Each row of a before or after table is a point. The points were changed in one or more steps. Then noise was added and the rows were shuffled. The steps act on columns, c1 being the first. Write out the steps. A step turns or swaps two columns, mirrors them in a line or flattens them onto one, adds a multiple of one to another, or multiplies or shifts one. Angles are multiples of 10 degrees, from the lower column toward the higher: turns from -170 to 170, lines from 10 to 170 but not 90. Use the fewest steps. Two steps may share a column if one is a turn and the other turns, adds or multiplies; they go together, in the order done. Otherwise the lowest column goes first.

Before (10 x 2)
[[ 54   6]
 [-66 -28]
 [-76 -22]
 [  2 -16]
 [ 28  25]
 [ 24  62]
 [ 39   4]
 [  5  22]
 [-75  63]
 [  2 -15]]
After (10 x 2)
[[ 83 -51]
 [ 59  35]
 [-38  -7]
 [ -6  14]
 [-14 -66]
 [ -3  11]
 [ 71  30]
 [-21 -31]
 [ -2 -22]
 [-52 -11]]
Steps: turn c1 and c2 by -170 degrees

Before (9 x 3)
[[-31  -6 -51]
 [ 58 -63  17]
 [ 24 -45  14]
 [-61  33  12]
 [-18 -11 -49]
 [ 28  17 -10]
 [ 68 -36  40]
 [ 52  56 -82]
 [  0 -25  -6]]
After (9 x 3)
[[ 59  -6 -11]
 [ 59  56  76]
 [ 52 -10   1]
 [-62 -35  51]
 [ 11  32 -61]
 [-37 -63  49]
 [ -1  17  28]
 [-20 -45  17]
 [  7 -25   4]]
Steps: turn c1 and c3 by 110 degrees

Before (10 x 6)
[[ -41   28  -21  -59  -16   -4]
 [  26  -51   -3  -10  -85   19]
 [ -81   25  -17   -5   41   53]
 [  -3    0  -20  -67   60   26]
 [  -2  -48    8   44  -40  -58]
 [  56  -29  -56   45  -21  -48]
 [ -50   -8  -73  -16   17   18]
 [ -54   -9   27  -47   18   27]
 [  38   30  -64   78  -58   -5]
 [  24  -59  -28   12 -101  -11]]
After (10 x 6)
[[  1 -57 -28  12 -99  -9]
 [  1  24 -17  -6  46  53]
 [ -1  -8 -74 -19  13  20]
 [  0 -50  -5 -11 -87  17]
 [ -1  -8  24 -50  15  25]
 [  0 -30 -60  46 -22 -47]
 [  3  30 -65  79 -60  -8]
 [ -2   2 -22 -70  58  28]
 [  2 -49   8  45 -39 -58]
 [  1  25 -21 -60 -15  -3]]
Steps: multiply c1 by 0

Before (9 x 9)
[[ -15   59   -1   32  -13   10  -30  -32  -18]
 [  78  -53   12   36  -23   13   44   27  -32]
 [  22    9  -44   -3   89   28   42   50  -28]
 [  45 -108  -60   31   13  -52    6  -21  -51]
 [ -50   50   34  -18   71   -8  -16  -23  -44]
 [ -31   28    0  -16  -18  -45  -55   -2  -38]
 [ -36   75   -1   28  -14   22   49   23  -57]
 [ -19   71  -18   33  -23  -86   15  -17   -8]
 [ -46  -21   -7  -91   26   33   52  -15   -2]]
After (9 x 9)
[[ -47  -20   -8  -93  -26   33   51  -12   -2]
 [  20    9  -41   -4  -91   26   45   54  -28]
 [  78  -53   13   35   22   12   43   30  -34]
 [ -49   49   32  -18  -66   -7  -16  -23  -44]
 [ -33   24    0  -15   22  -47  -55   -1  -36]
 [ -38   73    0   31   13   23   50   23  -59]
 [ -20   71  -17   33   27  -84   15  -18   -9]
 [  46 -108  -63   36  -11  -49    5  -19  -52]
 [ -16   57    1   29   13   10  -31  -32  -18]]
Steps: multiply c5 by -1

Before (14 x 11)
[[  0  13  25  -4   8 -17  40   4   4 -21 -17]
 [  0   3 -19 -13  30 -21  10   0  17  -2  -9]
 [-19  23 -34  20  17 -12  22  21  17   4  -3]
 [  2  -5  27  17 -10 -10 -39  23   0  16  11]
 [ -7  -5  14   2  -6   7  22 -17 -12  -1   6]
 [ 23 -12  14  26 -18 -34 -33   6  -3  22  16]
 [-12  -3   9 -15   4 -15  32   4  16 -33  18]
 [ -3   9 -45  -2   4  -5  10  25  -3  -1 -12]
 [  5   7   9  12  13 -13 -37  15 -29  21  21]
 [-11  -5  12  13  16 -17  22 -11   4 -13   9]
 [-27   6 -23  -9  10 -18  10  19  14  25  -9]
 [ 22  -8  13  11  10   1  -6  19  -1  28  24]
 [ -9 -13  16   8  13   4  22  -6  20 -32 -14]
 [ 21  19  32   5 -12  -9 -34 -17  21  10  25]]
After (14 x 11)
[[  22   -8    8   11   13  -12 -111   46  -28    4   18]
 [  -2   46    3   -1    1   -4   28   76   -4   -3  -13]
 [   4   38   18   21   17  -13   66   61   17  -18   -3]
 [  23  -16   -9   27  -19  -34  -98   17   -1   24   15]
 [  -1  -14   -3    3   -7    6   67  -49  -11   -9    5]
 [  23   23    1   -9   12  -18   31   59   13  -25   -9]
 [ -22  -23   19   -4    8  -17  120   13    3    0  -18]
 [  -1   19   -2  -12   29  -22   29    1   17    1   -9]
 [  11  -28   24    4  -12   -9 -103  -52   22   20   27]
 [ -32  -10   -2  -19    2  -14   97   11   17  -13   19]
 [  17  -26    2   17  -11   -9 -116   69    1    4   12]
 [ -32  -22   -8   10   14    3   64  -19   20   -8  -14]
 [ -13  -12   -2   15   15  -16   65  -35    3  -12    6]
 [  28  -16   -4   12   11    2  -19   58   -2   20   22]]
Steps: swap c1 and c10; turn c2 and c3 by 80 degrees; multiply c7 by 3; multiply c8 by 3

Before (12 x 14)
[[  15    0   19  -26   25   17  -22  -25  -20   -6  -33   29   26  -10]
 [  10   24   38  -32    5  -74  -18  -35   15  -81   -9   -4   23  -18]
 [  10   28   37   34   -2    5  -28   -5  -12  -25  -42    3  -10   28]
 [   7   24   30   -9    5    2  -17  -28   11  -10   22  -16   15  -27]
 [   8    7   11  -16   -7    1  -16  -24  -12    6  -27   30  -42   56]
 [  15    8    4  -19   63  -56  -22  -31  -23   33  -12  -12    0  -27]
 [  10   18   22  -26   -3   -7  103  -32   15  -26  -10  -18   -6  -13]
 [ -37    8   13  -28    1  -67  -14    4    4   23  -35   40   18  -16]
 [  -5  -31   37   39   -1  -13  -36  -31  -14    1  -35   30  -30   16]
 [  -7  -20   23  -11   -9   -8  -33   -7   64   35  -39   -8   18   30]
 [ -13   20    4  -21    1    9  -11  -41  -20    1  -33  -18   19    2]
 [ -13   26   -1   -8    6  -12   -1  -23   70   -6  -27  -12 -121   13]]
After (12 x 14)
[[  30   -3   44   34   -1   -5  -28   56  -10  -34  -22    1  -11   45]
 [ -20  -29    5   -8   10    5  -35   53   63   43  -22   -4   18   42]
 [-109    0   15  -28   12   67  -15   66    5   31   24   39   17   33]
 [  44  -13   15  -26  -27  -12  -19   34  -19    7   16   30   26   32]
 [ -39   12   17  -21   -5   -6  -11   21  -19   12    2  -20   19   32]
 [  29   -5   43  -31    6   74  -22   27   15  -67   23   -5   21    5]
 [  45    3   12  -21  -53   69  -20   32  -25   32   29  -11    2    6]
 [  19   -2   37   -9   -4   -1  -17   31   12   -3   21  -16   15  -28]
 [  25   -1   12  -17    6   -3  -18   35  -13  -17  -47   28  -41   38]
 [ -39   19   17   -6   -5   15    0   36   71  -65   -7  -12 -122   27]
 [  31   -1   29  -26    6    6  102   27   17  -29   14  -18   -5    8]
 [ -14  -46    9   38    3   12  -38   29  -12  -14   -9   31  -34   35]]
Steps: multiply c1 by 3; turn c2 and c3 by 40 degrees; turn c5 and c6 by 170 degrees; shift c8 by 60; add 0.5 times c13 to c10; mirror c11 and c14 in the line at 130 degrees

Before (11 x 20)
[[ -30   -1  -10   -3    3    9   20  -20    3    8  -16   -4  -15   25
     2    1   10   19   15  -20]
 [  38  -12  -23   11   24  -10   10  -38  -21   17  -30   34   -6    8
    -6   -4  -50   18    2   -8]
 [ -21    8   -5    2   28    8   19  -31    0   16  -35   13   10   28
   -17  -23  -86  -49   11  -11]
 [   0    9  -20   58   26   -5   19  -16  -10   18  -29  -11   -3   15
   -15   11   34   21   11  -17]
 [ -27  -10  -23    7   20    4   10  -31   -2  -10   -5   16  -13  -66
    16   21   26  -33  -40   -1]
 [  -3  -10  -32    5    4    4   10  -33   16   -8  -27   27   -3   14
   -14   14   18  -89   -2  -19]
 [ -26   -4  -18   -3   13  -13    0   -6  -11    7  -23  -10    8  -42
   -26   -6   37   11   -4  -18]
 [ -23    6  -17   13   -5   -4  -18   15  -20   18   38    2   -2   26
   -21  -40  -41   11   16   -5]
 [ -31  -60   17   14   26   -5   16   -5  -18  -29   71   -7    2  -51
   -19   16   23   -1   13  -18]
 [  21    5  -13   -5    7    3 -121  -23   21    1  -12   -9   36  -20
    10    3   24   23   14   -9]
 [ -24    5   -7    7   14    7   19  -38   14   -7   20   45    8   37
   -20   -6   30    1  -12   -7]]
After (11 x 20)
[[ -26   -2  -18    1   16  -13   -2  -10  -20    8  -21  -10   11  -39
   -27   -6   35    1   -4  -17]
 [ -25    6  -18   18   -5   -6  -18   18  -21   21   39    2   -2   29
   -21  -39  -41    0   18   -5]
 [ -21    5   -5    8   32    5   18  -33   34   18  -38   14   11   28
   -16  -22  -84  -40   15  -11]
 [  20    4  -11   -7    7    1 -123  -25    2    1  -16  -10   36  -18
    10    3   22   34   12   -8]
 [ -29   -3  -13    0    4    9   20  -20   -6   11  -14   -3  -17   28
     5   -4   10   15   16  -22]
 [   3    7  -17   57   23   -3   18  -22  -22   17  -31   -7   -6   16
   -20   14   38   10   13  -17]
 [  43  -11  -26   11   19   -5    9  -34  -27   17  -31   32   -3    7
    -5    0  -51    2   -1   -8]
 [ -20   11   -7    0   12    8   22  -35   12   -6   15   47    9   34
   -23   -7   30    9  -16   -6]
 [ -31  -60   14   13   28   -3   18   -4  -14  -27   69   -7   -1  -50
   -19   19   22  -12   12  -16]
 [  -3  -12  -32    3    6    8   10  -37   74   -7  -30   29    2   13
   -18   12   17  -56   -5  -22]
 [ -26  -11  -22    5   17    4    7  -29   23   -8   -5   12  -16  -71
    14   21   28  -26  -38   -3]]
Steps: turn c9 and c18 by 40 degrees
